Each row is a point. The window is the flat piece filled in between its corners: a triangle in 3 columns, a solid with four corners in 4, and so on. A path goes straight from each point to the next, and from the last back to the first. After which points does the path pass through the window?

Window:
0.049  -0.016  0.057  0.024
-0.046  0.001  -0.009  -0.032
0.027  0.045  -0.023  -0.027
0.007  -0.008  -0.019  -0.020
Path:
(1): 0.032  0.017  -0.013  0.004
(2): -0.004  0.020  -0.014  0.032
(3): 0.020  0.019  0.021  -0.055
(4): 0.031  -0.002  0.019  -0.039
(5): 0.022  0.018  0.000  0.018
(6): -0.019  0.027  -0.029  -0.013
(7): -0.021  0.016  -0.020  -0.050
(8): 0.005  -0.008  0.022  -0.021
(9): -0.008  0.003  0.012  0.035
(10): 0.016  0.037  -0.023  0.031
(11): 0.044  0.028  -0.016  -0.039
(12): 0.045  0.007  0.007  -0.031
Through the window after points: 4, 8

Window:
0.034  -0.019  0.017  -0.079  -0.039  -0.010
0.045  0.020  0.036  -0.043  -0.052  -0.018
-0.025  0.006  0.027  0.017  0.060  0.008
-0.021  0.042  -0.012  -0.004  0.049  0.015
-0.029  0.015  -0.015  0.013  -0.005  0.016
0.050  -0.009  0.005  -0.021  0.004  -0.019
Path:
(1): -0.009  0.018  0.004  0.006  0.015  -0.058
(2): 0.029  0.011  -0.004  0.007  0.006  0.055
(3): -0.001  -0.002  -0.001  0.012  0.017  0.062
(4): -0.021  0.012  -0.014  -0.005  0.014  -0.008
(5): -0.018  -0.008  0.007  -0.005  0.041  -0.015
(6): -0.003  0.016  0.011  0.008  0.032  0.039
(7): -0.005  0.017  0.011  -0.003  0.022  0.027
(8): -0.046  0.015  0.005  -0.012  0.018  -0.039
Through the window after points: none

Window (8 x 8):
-0.030  -0.052  -0.015  0.012  0.012  0.008  -0.071  -0.026
-0.048  -0.014  0.020  0.022  0.016  -0.077  -0.042  0.010
0.071  0.003  0.021  -0.027  -0.033  0.042  0.029  -0.003
-0.010  0.015  0.034  -0.002  0.068  -0.025  -0.027  -0.009
0.031  0.046  0.024  -0.016  -0.033  0.042  0.001  0.025
0.001  0.011  -0.028  0.030  0.001  -0.003  0.010  -0.006
0.062  0.026  -0.003  -0.043  -0.005  0.012  -0.025  0.010
-0.025  0.007  0.001  -0.057  0.060  -0.007  0.014  0.001
Path:
(1): -0.016  0.015  0.008  0.010  -0.009  -0.011  -0.010  -0.045
(2): 0.028  0.018  0.001  -0.007  -0.022  0.012  0.012  -0.027
(3): 0.038  -0.004  0.005  -0.005  -0.003  0.020  0.011  0.016
(4): -0.018  0.004  0.002  0.015  0.039  -0.005  -0.028  0.033
(5): -0.019  0.015  0.000  -0.009  0.027  -0.028  -0.026  -0.020
(6): 0.006  0.023  0.023  -0.019  0.022  -0.015  -0.019  -0.026
(7): 0.014  0.004  0.018  -0.003  0.045  -0.003  -0.021  0.021
(8): 0.008  -0.029  -0.001  0.012  0.032  -0.001  0.007  0.049
Through the window after points: 2, 6
